Each row is a point. Any point is a mix of the corners, with weights that add up to 1. It lies inside the corners' shape when no weight is negative. Is each point inside? If not, which corners have a negative weight?

Corners:
(1): [14 -3 25]
(2): [-26   5  32]
(3): [-52 -16  25]
(4): [ 32 -11 -95]
Points:
[-23 -10  20] -> inside
[11 -3 21] -> inside
[-23  -9 -13] -> outside (1)
[ 10 -10 -48] -> inside

Corners:
(1): [-15 -10  45  22 -30  10 -38 -41  69]
(2): [ 11 -30  -4   7  -6 -21 -31  16 -21]
(3): [-17  39  18  67 -36  48  51 -13 -16]
(4): [-31  -1  28   3 -21  19 -45 -26 -42]
(5): [-8 56 -9  2  6 26 94 -3 95]
(6): [-29 -19 -44  22 -36 -32 -25 -72   1]
(7): [-19   7 -40 -15  -3  93 -20 -10 -37]
(8): [-21  48 -12  22 -11   1 -35  -6 -13]
(9): [ 38  13  43   3 -74 -15 -16 -32 -39]
(10): [-44  13  -7   5 -58  19 -40  -7 -23]
Points:
[ -5 -24   0  -3 -16   3 -71 -26 -24] -> outside (3, 5, 10)
[-6 20 -4  7 -9 12 28 -3 33] -> inside
[-15   4  -4   8 -22  36 -19 -25   0] -> inside
[-25  18 -36  29  -9   7   1 -31  15] -> outside (4, 9, 10)
[-11  10  12  16 -35  -8 -11 -23   1] -> outside (7)
[-14  15 -11  15 -28  19 -10 -16  -5] -> outside (4)
[ -4  -2  -8  -2 -35  -9 -28 -17 -19] -> outside (1, 3)
[ -7   5  -6  20 -32  23 -18 -14 -23] -> outside (4, 5)
[ -8  28  20  11 -37  29 -10 -18   0] -> outside (2, 6)
